Each wall is flat, endless, passes through zero and stands at right angles to its row. A trip goes straight from one point to another. List the walls that it crosses, first one first.
(in the rows, 128 means zero)

Walls:
(1): [ 55 142]
(2): [141 131]
(3): [101 109]
(4): [141 140]
(5): [121 101]
(6): [104 120]
(7): [169 129]
(8): [ 71 114]
Trips:
[ 91 118] to [98 93] => none
[114 126] to [ 80 191] => 5, 4
[129 168] to [123 162] => 7

Walls:
(1): [ 91  75 154 135 105 119 157 168 187]
(2): [109 137 101 150 197 113 117 101 177]
(3): [123 157  53 151 160 141 111 145 137]
(4): [164  78 126 154  96 111 137  74  68]
(5): [129 181 153 126 111 154 128 131 118]
(6): [130  95 137 161 145 193  84 152 147]
(7): [ 83 117 126 118 114 137 129 102 113]
Trips:
[ 57 148 134 152  90 120  78 130 137] to [134 141 159  77  90 162 186 125 151] => 2, 3, 6
[152 145 160  93 157 115 112 117  68] to [128 146 147 117 109 148 135 104 113] => 7
[160  83 113 111 150 138 107 172 113] to [125 158 147 152 108 126 153 184 110] => 4, 5, 3, 6
[143 102 131 133  85 122 186 106 201] to [148 192  87 137 199 118 162 124 118] => 4, 3, 1, 5
[108 172 142 112 129 167  93 146 115] to [ 73 140 105 131 138 112 162 124  92] => 6, 2, 5, 4

Walls:
(1): [112 150 150  94 168 103  99 118 120 129  74 169 177 100 138 104 204  58
 197 149]
(2): [137 112 116 170 106 143 141 152  98 148 146 150 152 122  95 143 147 143
 134 133]
(3): [187 152 139 124  99 166  78 176 135 119 118 177 140 133 186 168 113 158
  91 157]
(4): [170  71 167 151 105  95 141 171 130 136 163 124 172 147  77 175 105 134
 119 137]
(5): [104 139 168 128 137  84 150  85 124 184  96  64 137 136 106 110 143  80
 120 110]
(6): [161 144 138 115  61 152 192  86 179 111  96  97 100 131  67 158 111 131
  74 114]
(7): [100 120  88 129  84 174 100 118 158 108 126 132 114 124 135 125  92 124
 147 204]
Trips:
[122 145  85 155  77 158 115 149 157  61 107 126 154  73 159 143 122 143
 112  93] to [136  91  76 155 157 108 100 114 126 141 115 163 117 136 126  87  95 132
 116 147] => 6, 3
[113 141 145 140 163 147 105 114 149  63 113  59  77 207 128 163 183 158
 116 148] to [127 135  77 143 143 144 189 120 109 159  75  82 142 142 121 150 175 163
  78  94] => 7, 2
[121 122 104 128 143 142 133 132  92 146 109 131 137 119 131  99 157  94
  77 144] to [134 110 142 110 133  70 117 136  78 114 154 170 145 149 116 192 103  85
 153 119] => 4, 3, 5
[135  98 145 119 170  95 114 137 147 118 151 123 110 151 107 110  92 140
 136  87] to [161 100  96 106 167 145 140 163 183 100 125 150 103 161 147 147  88 132
  64 133] => 5, 6, 3, 7
[139 102 157 144 140 159 139 147 104 107 122 136 121 179  87 141  82  84
 162 141] to [135 129 111 164  99  56 122  17  70 152 172 105 149 108  88 114 118  93
 136 151] => 5, 1, 7
[158  79  52 141 113 165 143  83 146 115 108 114 105 196 111  80 136 148
 124 155] to [151 138 113 159 119 198 133 146 141 141 113 154 119 124 182  76 121 144
 132 138] => 3, 6

Walls:
(1): [136  85 148 100 116  76 158 211 148 175 171 111 107 130 138  91 132 157
  91 117 146 111 116 134 152 207 121 162 115 171 130  89 133 108 111  72
 144 123 118 162 120 110 125 141  90  87 155  76]
(2): [174 192 148 177  74 155 148 107 188 188 112  87  97 138 113 140 139 129
 151 110 186 187 139 117  94 184 101 157 101  89 112 120 159 132 126 158
 110 130 174 135 126 143 116 152 115 179 149 101]
(3): [ 96 121 146 138 153 166 123 143 116 146 154 129 135 110 128 117 119 178
 118 125 202 146 133 154 117 120 135 121 116 151 163 158 139  99  84 105
  98 105 139  99 100 166 153  95 147 141 141 103]
(4): [148 159 117 159 158  77 100 192 100 124 135 169 179  66 137 116 157 161
 144 163 143 135 113 147 179 119  87 158 127 144 119 210  93 145 166 101
  89 114 140  88 156 152 141 115 126  99 106 140]
(5): [173 116 164 149 126 161 105 111 137 159  98 153  86 179 114 106 148 105
 168  94 156 106 138 159 145  80 121 106 124 133 168 158 196 125 125 142
 180 142 143 165  88 123 154 112 164 125 113 151]
(6): [106  70 184 113 112 150 118 126 127 122  92 130 101 117 190 128 164 149
 137 138 149 148 102 102  87  39 180 121 164 155 110 116 134 101 110 154
 155 134 138 153 198  96 139 159 119 110 118 114]
(7): [162 152 174 139 105 143 159 194 143  83 128 209 162 130 136 110 162 145
 195 181 120 137 146  83 122  96 144 120 143  87 103 154 126 151 147 105
 132 104  76 102 121 129 105 141 216 187 114  90]
(8): [133 132 172 122 133  94 110 127  99 144 154 126 122 134 104 156 186 110
 153  98  99 121  96 158 142 113 143 156 132 114 135 125 113  94  96 151
 110  87 110 152 100 147 109  93 123 152  73 158]
Trips:
[101 150 123 138  74 172 132 136 123  81 142 104 151 145 100 114 118 143
 109 109  98 104 133 145 177 154  72 144 136 158 191 133 153 155 132 131
 138 177 146 120 166 114 133 109 130 135 112 144] to [116 155 167 130 166  85  79 170  77 145 170 129 114 169 167  74  95 149
 157 122 139 159 139 124 179  95 100 132 179 130 148 157 174  99  55 130
 177 164 164 180 119 114 160 100  51 174 171 124] => 1, 3, 8, 6
[154 103  99 131  94 112  77 111 155 156  89 161 182 112 170 153 166 139
 131 156  88 129  95 122 146 123 134 139 131 111 125 125 196 169 110 107
 144 139 141 127  82 125 145 136 105 141 153  42] to [104 136 146  84  81 109  93  94 129 134  76 126 104 128 120 146 149 181
 141 102 138 114 115  72 151 108 109 141 104 149 131  79 144 133 134  90
  95 115  97  86 151 132 139 102 106 122 164  89] => 5, 4, 3, 7
[129 116 157 120 139 114 149 149  95 112 109 144 146 138  67 138  99 155
 130 105 132 117  97 124 146  80 154 168 163 130  50 141 143 133 151 128
  89 162 113 179 127 145 172 122  97  90 199 156] to [101 145 122 159  79  65 133 121 118 132 112 134 115 168 144 134 181 144
 130 125 101 164 109  92 123 161 108 140 132 124 123 155 175 146 107 105
  94 186 177 140 126 116 118 130 132 164 155 119] => 8, 2, 7, 6

Walls:
(1): [145 138 121 104  99 162 109 174 163 144 109  80 133 127 173  96 172  81
 117 130 191 144 114 130  91  89 189 143 148  90 130 136 115 144 143 125
 144 104 173 124 102 178 135 158 129 135 166 145]
(2): [149 130 126 101 108 165 190 150  55 150 136  76  71 133  84 205 158 117
 124 137 206 158 117 141 137 119 151  43 117  92 105 125  77 182 210 152
 133 129  94  70  83 137 112 126 124 120 130 103]
(3): [ 96 117 108 124  76 170 118 166 116 110 135 105 132 139 110 157 136 111
  63 206 149 150 135 140  82 128  99 152 120 111 152 111 168 151 160 148
 134 131  87 113 108 147  84 171  91 116 176 105]
(4): [134 206 155 108 172 147 111 122 158 108 204 170 116 146 199 178  99 138
  67 111 112 176 107 175 158  66 126 158 113 129 145  79 149 173 122 115
 120 151 153 123 132  65 116 122 149 110 110 116]
(5): [162  92 125 115 159 169  66 133 156 161 169 149 116 146 131 144 126 116
  99 142 170 106 115 167 100 143 109 163 105  96 112  99 145 136 123 117
 147 111 103 126 109 148 159  98  99  88 113 105]
(6): [124 131  83 125 133  84 120 132 133 133 134  90 137 162 145 148 118 120
 101 128 124 141 105 105 118 113 156 108 170  99 134 146 116  70 159 132
 142 133  73  76 130  70  51 139 144 130 157 106]
(7): [ 57 170 122  74 153 146 107 158 152 148 151 128 155 120 115 193 136 144
 164 153 121 150 178 170 102 148  76 115 142 137 138 115 170 137 129 130
 121 163 106  74  86 125  92 131 195 109 115  94]
(8): [ 94 120 110 130 125  85 141 189 167  87 156 106 111 111 111 114 115 135
 137 111 145 144  75 106 166 103 126  83 177 101 117 120 119 168 136 134
 111 120 108 111  94 134 107  86  95 112 149 161]
Trips:
[115 124 136 157 155 136 198 181 121  83 115 152 144 149 125 142 138 140
 106 145 165 113 158  83 142 154  99 134  89 146 129 151 140 190 157 119
 125  84  84 145 140 145 144 114 136 161 166 144] to [145 149 144 164 147 101 134  56 185 165 110 113 131 162 102 136 144 142
 174 182 142 176 136 129 144 121 125  74 175 134 102 143 126 150 180 136
 120 109 141  98  82 122  93 127 121 110 101  73] => 7, 6, 3
[137 131 139 131 107  98 148 137 109 115 159  83 172 123  88  83 151  73
  68 142 183 129 176  91 129 143 185 102  53 132 148 164 129 112 153 141
 128 168 117 107 133 131 143 140 141 178 162  91] to [ 75  89 145 185 112 165  90  86 116 116 110 131  98 161  93 124 166  81
 127 126  87 117 115 122 155 154  53 100 122 174  85 138 117 136  92  93
 181 122 131 125 122 114 133 149 136 117 186  97] => 1, 6, 2, 5
[204 168 131 182 154 191 128 114 115  97 122  42 111 120 182 169 118 117
 104 110 134 149 114 114 125 147 139 166 131 162 101  96 120 116 104 155
 133  79 129 135  94 161 166 133 107 165 101 137] to [173  92 167 133 105 123 122  82 168 201  68 135 126 114 117 140 154 119
 147 117 187 149 140 113 155  95 123 111  98 162  82 155 112 149 134 103
 151 171 154  94  96  93 124 117 162 100 114 166] => 4
[ 88 146 151 146 140 103  95 122  72 118 109 121 164 167 192 107 122 101
 151  64 150 134 182 124 112 144 108 137 152 105 142 163  93 114 160 142
 126  60 107 131 188 125 133 112 127 164 156 132] to [115 101  67 126  84 142 121 108  76 107 155  89  90 153 151  79 143 105
  95 151  80 152 140 187 101 131 135 147 196 121 154 107 133  94 111  83
 129 145 102 139 103 102 142 173 198 119 171 126] => 3, 7, 4
[148 171 117 168 115 141  93 110 151 150  92  97 157 149 151 158 179 157
  98 151 144 158 117 143  85 110  97 112 123 100  80  95 142 128 109 112
 112 193  77 157 143 153 123 147 131 104 140 118] to [169 103  81 116 118 168 189 101 164 127  71  93 120  93 127 111 157  95
  82 131 129 182 105  99 139 105 147 105 142 133 112 120  99 182 142 145
 166 150 145 144 152  75 113 107 140 195 161 150] => 7, 5, 8, 4
[118 165 106 154 116 121 125  98 110 106  91 108 162 151  82 153 137 139
 171 137 115 107 146 108 122 131 162 127  97 119 197 184 104 142 111 162
 150 152 121 146 181 116 139 164 170  93 146  88] to [146 125 103 138 182 128 139 145 118  82 149 143  74 113 158 105  91  91
 133 110  96 111 111 138 142 183 172 105 150 153  99 167  93  85 132 103
 117  80 156 176 139 131 136 124 113 176 111 154] => 7, 6, 8
[161 104 120 109 124  75 132 135 157 113  80 155 140 101 110 150 180 147
 164 164 164 138 125 155 106 139 158 160 123 142 128 108 181 121 182  53
 117 147 161 129 174 111 137 147 129 126 124  84] to [165 174 112 136 148 180  96 181 152  87 179 127 136 118  77 146 112 166
  84 164 103 162  59 193  95 143 134 159 122 102 142 144  99 132 184 148
 147  85 125 155 178 101 102  95 128 101  66 132] => 4, 6, 2, 1, 8

Walls:
(1): [159 153 135 164 120 156 157 165 153 147  90 109 130 129 114 170 144 102
 197 152 158 153 133 178 130  78 168 163 146 173 115 140  93 118 157  95
 122 159 137  96 101 125 119 103 125 130  65  81]
(2): [141 161  82 126 152 181 112 127 142 125 181 152 198 108 106 128 104 144
 143 123 162  96 101 152 106  99 163 154 171  76 117 153 124  48 162 153
 197 102 139 116  82 122  83 106 127 109 145 120]
(3): [ 88  78 135  74 213 179 116 150 145 102 136  95 122 109 114 103 181  81
 176 140 133 112  92 200 119 115 143 115 145 162 103 151 124 127 164 133
  58  95 134 148 186 162 101 139  89 133 130  95]
(4): [133 130 172 154 168 146  90 104 114  97 123  88 181 122  75 133 161 128
 109  70 145 112 112 143  66 107  96 146 163 142 148 119 125 143 134 148
 145  65 125 175 101 121 135 119 158 153 154  75]
(5): [ 99 164 108 118 122  92 169 119 169 163 131 144 229 108 136  75 146 137
 101 198 127 150 151 111  89 106 148 121 160 185 140 156  72 131  34 154
 171 177 155 153  79 132 141 148  98  92 132 169]
(6): [101 122 121  99  83 151  89 102  77  99 147 114 127 139  98 100 170  87
 157 169 117  89 110 109 115 144  89 170 151 131 168 154 194 144 142 130
 147  92 111 101 165 179 133 152 138 120  97 123]
(7): [113 163 164  99 100 176 152 108 179  91 127 133 137 142 170 137 148 100
  98 181 131 114 136  64 121 133 183 152 159  89 167 119 108 101 190  95
 144 106 136 153 169  94  86 105  80 103 135  76]
(8): [ 76  96 127 131 158 171 111 109 160 124 105 158 137 111 118 123  94 173
 106 123 181 122 119 158  91 169 104  70 104 119 111 135 185 111 100  82
 144 100 177 145 147 131 167 110 124 101 135 146]
Trips:
[140  76 105 145 141 150 113  90 151 160 127 128 127  88 139  91 144 119
 115  94  97 124 159  66 128 122 152 116 128 148 131  79  84 175 164 148
 134 141 189 150 111  94 146 127 202 116  70 129] to [ 85 119  99 128  91  67 155 116 137 119 130 108 136 120 112 130 177 170
 139 146 115 166 117 130 166  64 108 150 146  69 133 148 114 113  99 190
 120 138 147 112 151 160 114 117 106 111 160 164] => 4, 2, 6
[139 121 105 186  85 145 105  82 133 117 138 121  91 108 142 174 121 144
  91  92 134 180  96 137 120 145 167 146 139 138 112 146 159 180 153 113
 130 121 151 101 110  86 104  79 152 118 122 120] to [139 159 138 141 107 119  98 120 137 117 134 113 177 166 211 105 171 117
 147 133  89 178  92 137 131 113 116 164 132 104 160 150 124 169 124 110
 154  96 104 147 194 156 110 137  94 127 162 105] => 8, 6, 2, 1, 3, 5
[149 185 129 133 113 143 168 151 183 113 157  96 214 121  97 191 118 140
 144 124  99 124  90 165 111 142  93 123 113  42 162 126  95  89 140 150
  73 143 106  93 140 208 110 125 115 158 109  80] to [135 159 124  76  93  88 185  71 151 162 142  85 128 109 148  93 108 111
 104 108 103 163 156 122 133 114 201 132 135 165 101 148 114 124 114 130
  49 123 116 118 118  73 123  44  94 136 144 132] => 5, 4, 2, 3
